Every row gives one point. To make a cloud, some directions were put in groups of two or more. Within a group, all points are equally far from the middle, so they leave a hole (a ring in 2 directions, a hollow ball in 3). The other directions are filled evenly. Then the cloud was stretched, turned, moved and blurred a little. Count the holes, and give their numbers of directions, smallest first.
(in the rows, 128 means zero)

Cloud:
[[148 153]
 [140  95]
 [145  93]
 [140  71]
 [ 63 113]
 [178 124]
 [118 170]
 [130 190]
 [102 140]
 [152 128]
 [139 137]
 [117  45]
 [ 95 167]
 [101  61]]
Holes: 0

Cloud:
[[102 180  91]
 [ 81 142 153]
 [158 160 170]
 [114 159 102]
 [ 83 107  89]
 [133 161 148]
 [113 113 202]
 [178 159 171]
 [ 64 136 156]
 [141  75 133]
 [156 162  79]
 [ 58 139 143]
 [ 83 193  98]
 [150 159 167]
 [135 180 109]
 [131 112 184]
 [162 101 127]
 [101  84 143]
 [193 131 109]]
Holes: 0

Cloud (27 x 4):
[[113  94 173  88]
 [167 110  85  86]
 [169 121 145  54]
 [ 78 155 134  94]
 [ 77 148  92  66]
 [ 89 120 169  61]
 [139 148  65 158]
 [119  97  69 117]
 [ 69 124 111 163]
 [170 119  90  63]
 [ 67 131 137 127]
 [136  70 140 152]
 [130  60 123 102]
 [ 77  83  95  72]
 [ 90 150  81  54]
 [146  69 140 122]
 [148 103 168 141]
 [167 138 153 105]
 [171 115 153 107]
 [ 86  84 135 165]
 [169 119  83 110]
 [125 179 100 124]
 [172  92 125  88]
 [100 154  76  87]
 [149 173 113 105]
 [147  94 166 117]
 [ 87  73 113 115]]
Holes: 1 (3)

Cloud, 29 rows:
[[114  73  88 113]
 [206 127 103 120]
 [ 85  90 104 155]
 [112  59 106 119]
 [150  54 106 115]
 [103  58 151 116]
 [ 73  99 147 143]
 [135 121  82 180]
 [111 133 141  66]
 [207 120 104 115]
 [109  93  78 114]
 [102 156 129  90]
 [113 137  91  89]
 [147 140  75 163]
 [ 85 132 160 150]
 [ 97  83  86 131]
 [141 120  85 182]
 [183 123 164  78]
 [191  79  98 120]
 [118  50 143 119]
 [115 157  91 109]
 [141 100 182  76]
 [ 99 103  78 145]
 [178  82  96  95]
 [171  86  96  87]
 [123 128 118  65]
 [185 113 124  72]
 [187 163 142 121]
 [102 148 133  80]]
Holes: 2 (2, 2)
